Each row is a point. The points of each table are mixes of a few directions, plus a little noise. Count the directions of each table, and those that both share. Where both have some left over, give the other angles between the two spaces (their principal angles), to ten degrees, smallest first.

First:
[[ 60  17]
 [-13  -4]
 [-29  -8]
 [  7   2]
 [ 24   7]
 [  2   0]
 [-50 -14]]
Second, 4 rows:
[[  1   4]
 [-11 -45]
 [ -2  -7]
 [ 12  48]]
Directions: first 1, second 1, shared 0; angles 60

First:
[[  4  -2   1  -1]
 [-30  -2 -30  37]
 [ 35 -17   4  -9]
 [ 33   9  42 -51]
 [-43  13 -16  24]]
Second (5 x 4):
[[-21  -6   1  35]
 [-21   6   2  27]
 [-17  37   5   5]
 [ 46 -60 -10 -38]
 [ 12  22   1 -29]]
Directions: first 2, second 2, shared 0; angles 30, 40

First (6 x 6):
[[ -4  10 -40 -60  22  33]
 [  0   1  -5  -7   3   4]
 [  2  -4  18  27 -10 -15]
 [  0  -1   5   7  -2  -4]
 [  1  -1   5   8  -3  -5]
 [  2  -4  16  24  -9 -13]]
Second, 6 rows:
[[-10  26 -20 -22  -2   7]
 [ 14 -35  27  30   2 -10]
 [ 10 -26  21  23   2  -8]
 [ -3   8  -6  -7  -1   2]
 [  2  -5   4   4   0  -1]
 [-13  32 -25 -28  -2   9]]
Directions: first 1, second 1, shared 0; angles 40

First, 8 rows:
[[  9   1  10 -37  15 -16  17  12  -5]
 [ -1  14   5   2  14   8  -3   9   4]
 [-10   7 -24  60 -16  25  -9 -19  16]
 [ -8  -2  21   0   0   9 -34   7  -9]
 [ -4 -17   0   9 -20   0 -13 -10  -6]
 [  6  -4  16 -38  11 -15   5  12 -10]
 [  6  25 -22  11  20   5  34   2  20]
 [  2 -25  -5  -7 -24 -15   5 -13  -8]]
Second (7 x 9):
[[ -6 -19 -13 -19 -17  -7 -29 -16  -6]
 [ 17   8   5  29   2  31  -3 -23   7]
 [-15 -11  -4 -28  -6 -20  -8  11 -10]
 [-13  -3  12 -20   1   3  -9   6 -15]
 [  0   9 -12   3  11 -40  42  37  15]
 [ 13   7  -7  22   3  -1  15  -1  14]
 [  5   8  19  13   6  35  -7 -15  -6]]
Directions: first 3, second 3, shared 0; angles 30, 40, 50

First, 10 rows:
[[ 14 -17  25  17   1 -22  -4 -18 -16  16  24]
 [-10  -1  49  -5  30 -25  -5  -6 -12  22  10]
 [ -9  15  35 -16  38   1  26  20   8 -19 -20]
 [ -1   2 -16  -3  -8  14   1   9   3  -2  -5]
 [ 17  -1 -19 -13 -26  17 -11  -1   5 -17  -5]
 [ -2   1 -45  13 -20  15   6   4   9  -8  -6]
 [ 12  -1 -16   7  -9  12  16   6   6 -18  -5]
 [-33  16  11   1  25 -32 -11 -18   9   9  -8]
 [ 29 -16  11  10 -15 -10  -3 -18  -8  -7  16]
 [-16   2 -36 -11 -17  31 -15  22  -3  23  -1]]
Second (11 x 11):
[[ 16 -19 -57 -60  12 -48  31  26  -7 -20  49]
 [ -3   4  11  11  -2   9  -6  -5   1   4  -9]
 [  7  -9 -25 -26   5 -21  13  11  -3  -9  21]
 [  4  -4 -13 -14   3 -11   7   6  -2  -5  11]
 [ -3   3  10  10  -2   8  -5  -4   1   3  -8]
 [ -5   7  19  20  -4  16 -11  -9   3   7 -17]
 [ -9  11  31  33  -7  25 -16 -14   3  11 -26]
 [-11  14  42  44  -9  34 -22 -19   5  15 -35]
 [ -2   2   6   6  -1   5  -3  -3   1   2  -5]
 [  6  -6 -20 -20   4 -16  10   9  -2  -7  16]
 [  1  -2  -4  -5   1  -3   3   2  -1  -2   4]]
Directions: first 5, second 1, shared 0; angles 80

First, 8 rows:
[[  1  11  -5  -1  11  -2   5   6   2  -5   6   5   1   1]
 [ -3 -27  12   1 -27   4 -12 -16  -4  12 -16 -13  -2  -4]
 [ -3 -33  15   2 -34   5 -15 -20  -5  15 -19 -17  -2  -5]
 [  1   8  -4   0   9  -1   4   5   1  -4   5   4   1   1]
 [  1  14  -6  -1  14  -2   6   8   2  -6   8   7   1   2]
 [  5  54 -25  -3  55  -8  25  32   9 -24  31  27   4   7]
 [ -6 -59  27   3 -60   8 -27 -35 -10  27 -34 -29  -4  -8]
 [  3  32 -15  -2  32  -5  15  19   5 -14  19  16   2   4]]
Second, 10 rows:
[[ 13 -10  13  -3  -5  -6  -3  -1  -5 -12  -1   3  12   4]
 [ 16  51 -17  -5  56 -13  25  34   6 -36  35  32  13  11]
 [-27 -14  -8   6 -23  15  -9 -18   4  36 -18 -21 -23 -11]
 [-11 -13  -1   3 -16   7  -6 -11   1  17 -11 -11  -9  -6]
 [ 21  11   6  -5  18 -12   6  14  -3 -29  14  16  18   9]
 [-57  37 -53  12  18  27  13  -2  21  55  -1 -15 -50 -17]
 [ 12 -10  12  -2  -6  -6  -4  -1  -5 -11  -1   2  11   3]
 [ -2  -3   1   0  -3   1  -2  -2   0   2  -3  -2  -1  -1]
 [ 21 -30  28  -4 -23  -9 -12  -9 -11 -15  -8  -2  19   5]
 [ 13 -20  18  -3 -16  -6  -8  -6  -7  -8  -6  -2  11   3]]
Directions: first 1, second 2, shared 1

First, 10 rows:
[[-12 -18   4  11  11   7 -20   6   4  -1  17   9  -5  -9   3 -33 -12   2]
 [ -1  -3  -1  10  17  -2   5  13 -15   8   7  13   7  -1   0  -2   2  -5]
 [ 16   1  -3  14  19  13  20   8 -24   4  -1   1  15   5   0  17  15  -6]
 [  6  11  -9  -6 -24 -11  -3 -47  15 -22 -11 -34 -15   2  -4  16   8   6]
 [ -3  10  -8   5   8 -31  13   0 -19  11  -2   5  -1   9  -5  21  14  -9]
 [-17 -27   3  35  22  -3  -9  28 -17  19  26  14  -5  -5   5 -30  -1 -15]
 [  0 -15  15 -39   7  35 -21   1  33 -15  -7  13  -9  15   4 -26 -22  32]
 [  3  20   0  -7 -29  -3   5   7   8   3  -7  -3  11 -18   0  10  -6  -8]
 [  5  -2  -1 -15 -33  -3   5 -28  26 -10 -23 -40 -29  23   1  20  14   6]
 [  4  24  -1  -6   3  -2   5  14 -11   3   2  23  30 -23  -4   5 -11  -4]]
Second (9 x 18):
[[  2   4   1  -3  -1   4   7  -7  -6  -9  -7  -3  11  -7   1  12  -3   4]
 [  2   5   1  -3  -1   4   7  -8  -6 -10  -7  -3  11  -7   1  12  -3   3]
 [-12 -21  -4  15   7 -17 -36  37  32  50  36  14 -54  33  -5 -60  15 -19]
 [  7  12   2  -9  -4  10  21 -21 -19 -30 -21  -7  32 -19   3  35  -8  11]
 [ -3  -5  -1   4   2  -4  -9   9   8  12   8   3 -14   8  -1 -15   3  -5]
 [  3   4   0  -3  -1   4   7  -7  -6 -10  -7  -3  11  -7   1  12  -3   3]
 [  2   3   0  -2  -1   2   5  -5  -4  -7  -5  -2   7  -4   0   8  -2   3]
 [ -7 -13  -2   9   4 -10 -22  23  19  31  21   9 -33  20  -3 -36   9 -11]
 [  7  12   2  -8  -4   9  20 -20 -18 -28 -19  -8  30 -18   3  33  -8  10]]
Directions: first 6, second 1, shared 0; angles 30

First, 8 rows:
[[ 11  -8  -8   5   6  -3  -8   5  -4  -4 -13  11   1   4  -9   1   1   5
    9  27   1   4  13  -4]
 [  1 -13 -20  26 -25  37 -20  -7  14  34 -11  -5 -17  38   4  18   6  25
   -5  -7  18   5   7 -17]
 [-30  -3  12  15  -9   3  -5  -8   0  -3   4  -2   7 -18  30   4  10  -5
   -8   0 -23 -19 -11  21]
 [ 12 -19 -22   5 -11  13 -18   3   2  41  -7  11 -15  47 -18  16  25  32
   19  21  43  21  21 -12]
 [  5  -7   7  -4  19  -6  14   5 -15 -33 -23   8   4 -40  13 -17 -12 -16
  -16  -3 -35 -12  12   1]
 [ -1  45  16 -40  -4 -23  24  -3  17  12  60 -31   4  17 -26  -4 -13 -14
    8 -51  37  16 -42  -1]
 [  6 -14   4 -12  20 -12  12   8 -19 -17 -18  15   1 -25   4 -13   6  -6
   -3   7 -14  -2  19   4]
 [ -5  19  11   4   5 -11   2  -2   5 -30   8  -8  14 -23   2  -5 -23 -21
   -5   5 -27 -13 -19   7]]
Second (8 x 24):
[[ -3 -19  -6  19   4  31   3  -2  -9 -11 -44   2 -13 -19  32  -5  -5   1
  -32 -26 -30 -15  19 -12]
 [-11 -48   3  15 -52   8 -20 -11  16  43  45  17   2   3  13  12  37  23
   15  38  -1  -4  13  27]
 [  5  -8   5 -14   7 -16   8   5  -8  -4   6   9   3 -12  -4  -7   8  -3
    6   8   0   3   8   7]
 [ -4  35  -5  -8  38 -14   2   8 -13 -12 -30  -6   1  21 -14   4  -3  -4
    9  -4  25  10 -11  -9]
 [ -8 -43   8  -5 -38  15   7  -8   6  33  33   7  -9 -14  24  -3  26  12
  -11 -20  -7  -5  16  14]
 [ 12  35   2 -21  39 -34   8  12 -11 -28 -10  -1  11   2 -30  -6 -15 -15
   16  15  14  11 -11  -4]
 [ -3  36  -9  20  -9  25 -10  -9  22   0  -3 -30  -4  27  -4  12 -32  -3
  -13 -30   5  -2 -30 -22]
 [ 12  12   2  -7  12 -17   2   5  -1 -21   2   2   9  -8 -17  -6 -15 -11
    8  19  -6   2  -4  -1]]
Directions: first 5, second 5, shared 4; angles 70

First (11 x 32):
[[  1   6  -4  12  17  -4  -8  -2  -4  11   6   8  -2  19   2 -14  -9  14
    7  -5 -25 -10   7   3  18   7  -9 -15  -1 -10  -6   6]
 [  4 -20  11  -8 -37   7   0 -14   1 -14 -32 -39  12   7  14   4  -6  -9
   -8  -5  39  29  -3   6  -9  -5   4  23  41   2 -13  -6]
 [ -7  22 -18 -14  18  -9  13  40  -6  25  11  28   4 -19 -25  31  18  -8
  -13 -10  10  -3  -4  14 -13   0  17 -20 -35  -5  -5   4]
 [ -5  -1  -5  -6  -7  -8   6   8  -9  22 -10 -17   5  27  -3  13  -3   9
  -14 -22  13  13  -5  12   1   4   1  -9  12  -9 -19  -4]
 [ -5   0   6  28   8  18 -23 -20  18 -16  11  31 -11 -42  -8 -29  -3  -8
   20  17 -18 -21  11 -16  13  15   4  29  -5  16  29  -7]
 [  0   0   2  -3   8  -7   8  -6   0  -2  19  -2 -11  15   5  -4   1  11
    3   5 -23 -11  -5 -15   2  -5 -12 -11 -15   2  11  -1]
 [ 15   1   1  -9  -2   1   1   4  -5 -16 -14  -6  12  -4  14   0   1  -9
    3  13   7   8   5  10  -6 -13  -3  -7   6  -8 -10  16]
 [ 10   1   0  19   9   3 -21  -9  -6   3 -16  -1   9  20  13 -25 -18  10
   12  -3 -15   0  15  15  23   8 -10  -8  25 -17 -20  12]
 [ -5   5  -2  -8   6  -4  11   7   2   1  18  10  -9  -8  -8  10  10  -1
   -3   4  -6  -9  -7 -11  -8  -4   1  -4 -24   7  14  -4]
 [ -8 -11   8 -10 -11  -3  16 -14   7 -10  22 -13 -17   3   0   6   8   3
   -4   6  -5  -5 -15 -28 -12  -7  -5  10 -14  18  25 -15]
 [  0  -1   0  -2 -10   7  -2   6   3  -4 -14   0   8 -19  -4   7   4 -14
   -3  -1  24  11   2   9  -8   1  12  13   9   2  -5  -1]]
Second:
[[ 13   3  -3  -2   0   1  -6   8  -8  -4 -22  -3  17   1  10  -1  -4  -6
    2   2  11  11   9  21   2  -4   1  -9  16 -14 -22  15]
 [  1   5  -1 -14  13 -12  19   4  -4  -1  27   1 -11  13   3   8   9   9
   -1   8 -24 -13  -9 -16  -7 -13 -11 -21 -31   3  14   3]
 [ 10   3  -2  -1   0   1  -5   7  -6  -3 -18  -2  14   1   8  -1  -4  -5
    1   2   9   9   8  17   2  -4   1  -8  13 -12 -18  13]
 [ -1  -3   1   7  -6   6  -9  -3   2   1 -12   0   5  -7  -2  -4  -4  -4
    0  -4  11   6   4   6   3   6   5  11  14  -1  -6  -2]
 [  6   2  -1  -3   2  -1   0   4  -4  -2  -6  -1   5   2   5   1  -1  -1
    1   2   1   3   3   7   0  -4  -1  -7   3  -6  -8   7]
 [-23 -11   6  19 -15  11 -10 -20  17   8   7   4 -15 -17 -20  -7  -3  -1
   -2 -13   8  -5  -4 -18   5  22  11  39   8  22  22 -30]
 [  4   0  -1   3  -3   3  -7   2  -2  -1 -14  -2   8  -3   3  -3  -3  -4
    1  -2   9   7   5  11   2   2   3   2  13  -5 -11   4]
 [ 11   5  -3  -7   5  -4   2   9  -8  -4  -8  -2   9   6   9   2   0  -1
    1   5  -1   4   4  11  -1  -9  -4 -16   1 -11 -13  14]
 [  3   9  -3 -27  24 -23  36   9  -7  -3  53   2 -21  27   6  16  17  18
   -2  17 -45 -24 -18 -30 -14 -25 -22 -42 -60   4  25   6]
 [-24 -13   7  26 -21  17 -19 -22  18   8  -6   3 -10 -24 -21 -11  -7  -5
   -2 -18  19   1   0 -11   8  28  17  50  23  21  15 -31]]
Directions: first 5, second 2, shared 2

First (8 x 32):
[[ 34  19  38  14  21 -31 -23   3   0   9  20  23  -7  26 -36 -32  33   1
   -8 -33 -25  16  17 -10   4   5  -4  19  -8  -6  27   3]
 [-18 -16 -12  -6 -34  26 -25   1  46 -15  10 -23  28 -28  14  -7  -7 -18
   10  21   2 -38  30  11  23  -3 -16 -12  -5   4 -26  17]
 [ 18  18   2  15  19 -29   7  10 -23   9  -7  21 -16  31 -24  -4  17  12
   -5 -13 -12   7  -7 -12  -4  16  17   5  10  -6  13   8]
 [  1 -13  13 -17   0  38 -16  -8  11   8  -3   2   4 -23  20   8 -11  -5
    1   2   1  23  18  -1  -3 -23   2   0 -24  -4  10 -24]
 [  0   5 -12   6   2  -6   3   8  -5   2 -10   6  -6   6  -6   2   3   7
   -1   4  -4  -5  -7  -3   3  12  12  -5   9  -5  -3  10]
 [ -9  -2  -2  -2   2 -16  36 -11 -24  -9   7 -13   0  14  10  16 -12  -2
    2   1  21  -1 -18   4 -21  -8 -13   4   8  18  -5 -10]
 [ -4  -8 -12  -9  -2  29   2   2  -4   8 -19   5   2  -7  19  23 -13   1
    5  15   4   6  12  -7  -5  -8  19  -9  -9  -3  -1 -10]
 [-21  -2 -15   0  -8 -12  15  -4   0 -14   3 -21  -6 -18   2  -6 -10   4
   -5   3  14  -8 -43  18   3   9 -16  -2  20   2 -15   7]]
Second:
[[  7   3  10   8  -2 -12 -13  -1  14  -6  12  -3   4   5 -13 -16  11  -7
    1  -7  -8 -11   8   4   5   5  -9   5   0   1   0  10]
 [ -8 -12 -19 -16 -10  46  -2   7   1  14 -22   9  10 -15  28  28 -15   2
    5  23   5   4  30 -14   5 -13  22 -16 -14  -5  -4 -12]
 [ 10   0   8  14   7 -11 -16  -8  17 -13  -3 -10  -7  10 -12  -5   3 -11
    8  -1 -12 -14  -8  12 -15   9   5   5  -2  -1  -1  11]
 [ -9 -10  -2 -26 -12  38   8   5 -10  19   3  12  18 -19  29  15 -10   5
   -5   8  14  21  35 -18  16 -27  -4  -8 -16   3   4 -25]
 [  8   4  24   6   7 -23  -3 -11   4  -9  21  -8  -3   6 -13 -18   8  -7
   -2 -18  -2   4 -10  10  -8  -3 -21  15  -1   7   7  -2]
 [  8  16  11  27  18 -60   6  -9  -4 -21  11 -14 -24  23 -36 -25  14   0
   -3 -22  -8 -10 -55  22 -17  26 -12  16  24   2   1  21]
 [ -8 -12 -10 -19  -2  37  10  -1 -12  13 -17   6   3 -14  29  28 -19   4
    2  14  12  18  11  -9  -5 -18  14  -9 -13   0   2 -23]
 [-15   4 -39  -6 -17  17  10  27 -11  16 -19  18   8  -7   8  11   0  18
   -4  20   3 -10  16 -20  31  12  20 -23  14 -11 -12  14]
 [  8   7  17  13  11 -33   0 -10   1 -13  14 -10 -10  12 -20 -18   9  -4
   -2 -17  -4  -2 -26  14 -12   8 -14  14   8   4   4   6]]
Directions: first 5, second 4, shared 3; angles 90

First:
[[  0   3  -1   5   4   3   9   1   0  -7   3  -3  -5   3   2  -3   5   7
   -3 -10  -6  10  -7   1   7   9   5  -5   2   0   2  -5]
 [  0  10  -3  16  12   9  27   3  -1 -19  11 -10 -13   8   7  -8  13  20
   -7 -31 -17  30 -19   4  19  25  14 -13   6   2   5 -14]
 [  0  -3   1  -5  -4  -3  -9  -1   0   6  -4   3   4  -3  -2   3  -4  -7
    2  11   6 -10   7  -1  -6  -8  -5   5  -1  -1  -2   5]
 [ -1  11  -4  16  12  10  28   3   0 -19  11 -10 -14   8   8  -8  14  21
   -7 -32 -17  31 -20   4  19  26  15 -14   6   2   4 -15]
 [ -1   8  -3  12   9   7  21   2   0 -15   8  -7 -10   6   6  -6  11  16
   -5 -24 -13  23 -15   3  15  19  11 -10   5   1   4 -11]
 [  1 -15   5 -23 -17 -13 -39  -4   1  27 -16  14  19 -11 -11  12 -19 -30
   10  44  25 -42  28  -5 -27 -36 -20  19  -8  -3  -6  21]
 [  0   9  -3  13  10   8  24   3   0 -16   9  -8 -11   7   7  -7  11  18
   -6 -26 -15  26 -17   3  16  21  12 -11   5   1   4 -12]
 [  1 -20   7 -31 -23 -18 -53  -5   1  36 -21  20  25 -15 -15  16 -26 -40
   14  60  33 -58  37  -7 -37 -49 -27  26 -11  -3  -9  28]
 [  0  -1   0  -1  -1  -1  -2   0   0   1   0   1   1   0  -1   0  -1  -1
    1   2   1  -2   1   0  -1  -2  -1   1   0   0   0   1]
 [  0  -2   1  -3  -3  -2  -6   0   0   4  -2   2   3  -2  -1   2  -3  -4
    1   6   3  -6   4  -1  -4  -5  -3   3  -1   0  -1   3]]
Second (8 x 32):
[[ 19  16   1   0 -15  -5  47  19   3 -29   1   3 -24   8  11 -13  21  17
  -32 -35 -16  24 -21  10  -5  27  23  -1  -4  40  13 -14]
 [ -6 -10  -2 -14  -6 -10 -34  -5  -2  22 -10   9  15 -10  -9   6 -15 -15
   11  31  18 -26  17  -3 -11 -20 -13   7  -5 -13 -11  11]
 [  7   0  -1 -15 -16 -14  -3   7   0   3 -10  11  -1  -4  -2  -1  -2  -5
  -10   9   8 -11   3   4 -14  -3   2   7  -8  14  -2   2]
 [ -1 -14  22  26  23  39   2 -18  12  -2  20 -22  10  13   4  20   0 -21
   24   2 -11  -4  12 -19   2 -29 -21  11  17 -13  21  15]
 [-13   1 -12  -4   5  -9 -18  -3  -7  11  -4   2   5  -8  -5  -5  -7  10
    7   6   7   1  -2   3  12   8   1 -11  -3 -20 -16  -5]
 [-15  -4   4  32  37  33   2 -18   2  -4  23 -25   5   9   3   7   2   5
   26 -14 -15  19  -4 -11  29  -1  -8 -12  18 -34   5  -1]
 [  4  13 -10  -4  -8 -13  20  12  -4 -13  -4   5 -14  -1   4 -14  10  20
  -19 -21  -6  19 -17  11   5  27  19 -10  -6  14  -4 -15]
 [  4  -3  -3 -22 -20 -21 -17   6  -3  13 -16  16   5  -9  -6   0  -8 -10
   -7  22  16 -22  10   4 -19 -10  -2   9 -11  10  -8   6]]
Directions: first 1, second 3, shared 1

First (9 x 32):
[[ -7   8  26  45  -9   2 -19 -12 -24  12   4  12  25 -51 -24   0  17 -29
   36 -14  25 -27  16   6 -17 -22   7   2  42 -28  33 -36]
 [  8 -12  -2 -21  -2   2  17   4  13   1   4  -6  -4  20  21  20   0   8
  -18  13  -2  18  11   0   3  10 -10   9 -20  21 -17  28]
 [  3 -16  -1  15  -5  18  27  25 -29  -4 -15   4   1   9  17  -2  -4   5
    9  15   7 -13   6 -24  -2   5   9  25  19   5 -18 -13]
 [-19 -13  -2  -4  16 -11  26  15  -7  -3  -3  -1  -7  15  25 -12 -10  16
   -4   6  -4   3 -10  -7 -26   3   2  30 -11   5 -13  -5]
 [ -8 -12 -14 -41  -4  -4 -13  23  10 -10  -3   4 -23  27  11  14  -5  25
  -23  -3 -11  13 -10   0   3  10 -11 -20 -13  19 -14  17]
 [ 16  33  -8   9  -1   0 -31 -33  18  -1   5  -2   4 -15 -40 -14   2 -16
    4 -14 -11   0 -11  13  33  -3   4 -38  -2 -18  20   1]
 [  0  -9  -3 -11   6  -9  14   4  11   6   2 -12  -2  12  14   1  -2   3
  -11  11  -1   9   1  -1  -1   4  -1   9 -12  11  -7   9]
 [  0  25  13  27  -5  17 -16 -27 -14 -11   5  24  12 -27 -22  -1   3 -10
   20 -21   0  -8   4   8  -8  -8  -2  -3   8 -28  13  -5]
 [  4  -3 -11 -17   5 -18  -3   1  23  11   1 -20  -6  10  -2  -4   0  -2
  -15   8  -4   8  -7   5  17   2   2 -14 -11  12   3   5]]
Second (8 x 32):
[[-18   3  -1  31   8  -4 -19   7 -19   7   1  -7  -8 -16 -15 -27 -11   3
   20   2  21 -27 -11  -7 -22 -12  10  -4  35 -13  18 -42]
 [ 22  14  -1  11  -7  22  -3 -27   5  -6   7   0   0   1  -8  11  -4  -5
    0   3   4   7  10   3  12   7  -7  -2  -8  -5  -3  18]
 [  1 -20  10 -11  -3 -10  17  11   1  -4 -16   1   6  -1  15  13  -4 -15
   -4  -1  -2   1  14   4  25  -6  -5   0 -20   0 -10  15]
 [ 40  23 -27  -3 -15   6 -37 -60  44   8  13 -28  -8   2 -31  21  16 -17
   -7  -2   3  20 -10  14  20  25   5 -14 -10  -8  22   5]
 [ -1 -26   8 -19   6 -13  58  28  -5  -4 -22   6  17  15  38   3   3  -6
  -10   6 -23   8   8  -8  18   2   5  32 -29  12 -28  18]
 [-23  -3   7  16  11  -6  -1  10 -15   9  10  -1  -3  -7   5 -13  -2  11
   10   4  15 -11  -3  -4 -43  -7   2  17  22   0   8 -24]
 [-17  -2  13 -32  -3   0  -8  25  -2  -9   7  25  -1   5   7  13   4  19
  -15 -12 -14  10   7   8  -6 -10 -19 -23  -7  15 -10  26]
 [ -3  12  -9   8   4   5  -7   5  -9  -1   1   3  -3   1 -12 -20  -1  10
    5   0  -5  -8 -15  -9  -4   0   9  -6  17  -1   3 -16]]
Directions: first 6, second 6, shared 3; angles 40, 40, 70

First (9 x 32):
[[  7  19 -23 -11 -14 -24  31  -5 -10 -22  -7 -45 -34 -47 -12   7   8  26
   11   7   1  14  35 -30   5   9  32  -9  17   6  -8 -48]
 [ -4 -13  15   8  10  16 -21   3   7  14   5  31  23  32   8  -6  -6 -18
   -8  -5   0 -10 -24  19  -4  -6 -22   6 -12  -4   6  32]
 [  2   4  -5  -2  -3  -6   7  -1  -2  -4  -2 -10  -7 -10  -2   2   2   5
    2   1   1   4   7  -6   2   3   7  -2   3   1  -1 -11]
 [ -1  -2   1   1   0   1  -2   1   0   2   1   4   2   3   1  -1   0  -2
   -1  -1  -1  -1  -2   2   0  -1  -3   1   0   0   0   3]
 [ -6 -16  19  10  12  20 -27   5   8  18   6  39  29  40  10  -7  -7 -22
  -10  -5   0 -12 -29  25  -5  -8 -28   8 -14  -6   7  41]
 [  7  15 -18  -9 -12 -19  25  -4  -8 -17  -6 -36 -27 -37 -10   5   6  20
    9   5   0  11  27 -23   5   7  25  -7  12   5  -6 -37]
 [ -7 -17  20  12  14  20 -28   5   9  19   6  41  30  42  11  -6  -7 -24
  -10  -6  -1 -13 -31  26  -6  -8 -29   8 -15  -5   7  43]
 [ -2  -6   9   3   6   9 -11   1   4   7   2  15  11  15   4  -2  -2  -8
   -4  -2  -1  -5 -12  10  -2  -3 -12   3  -6  -3   2  17]
 [  6  15 -20  -9 -13 -20  26  -4  -9 -18  -6 -37 -27 -39 -10   6   7  22
   10   6   1  12  29 -24   4   8  26  -7  13   5  -7 -40]]
Second (10 x 32):
[[-15  31  -6 -27 -12   4  12  17   5   8  -8  -8 -16 -12  -1  -4  -6  11
  -19  -8   8  14  -2  -2  -8 -21  18  18  -3   2   1   1]
 [ -8  22 -12 -19   3  -5   9   9   0  -1   0  -3  -6 -13   3   5   0  18
   -8  -5   4   1   2  -6   0 -18  23  10   1   0   5  -7]
 [ -7  25 -13 -22  11  -8   9  12   1   0   4   0  -2 -11   8   7   0  23
   -6  -8   8  -4  -2  -8   3 -22  29  10   0  -3   7  -7]
 [ 31 -26  30  19  -7   5   9  -4   5   9   4 -16 -22  25  19 -31  -4 -13
   33 -13  25  16 -33   7   7  38 -28 -33 -14 -12 -25   5]
 [ -2  18  -5 -16   8  -3   8  11   2   4   4   1  -5  -2  11  -1  -1  17
   -3 -11  12   0 -11  -3   3 -15  19   6  -4  -5   2  -1]
 [ -4  10 -12  -8   9  -7   2   2  -2  -5   3   3   5 -10   1  11   4  14
   -3   0  -2  -9   7  -6   3 -12  16   5   4   1   6  -7]
 [-22 -41  -4  41  -2  12 -49 -29  -9 -13  -7  40  55   5 -44  34   6 -45
  -25  41 -60 -30  46  16 -14   3 -39  17  19  22  23  20]
 [ -5 -14   4  13  -8   8 -11  -8  -1  -1  -5   7   9   5 -13   3  -1 -18
   -7  10 -14  -2  10   8  -6   6 -19   2   4   6   1   7]
 [ 37 -35  22  29 -14  -3  13 -18  -2  -3   0 -31 -26   8   4 -23   2 -15
   40   1  13  17  -6  -2   8  54 -30 -42  -3  -5 -27 -15]
 [ -2  10  -3 -10  11  -1   1   7   2   3   5   9   4   4  11   1  -1  10
   -2  -8   7  -6 -12   0   3 -14  12   5  -4  -4   4   5]]
Directions: first 1, second 4, shared 1
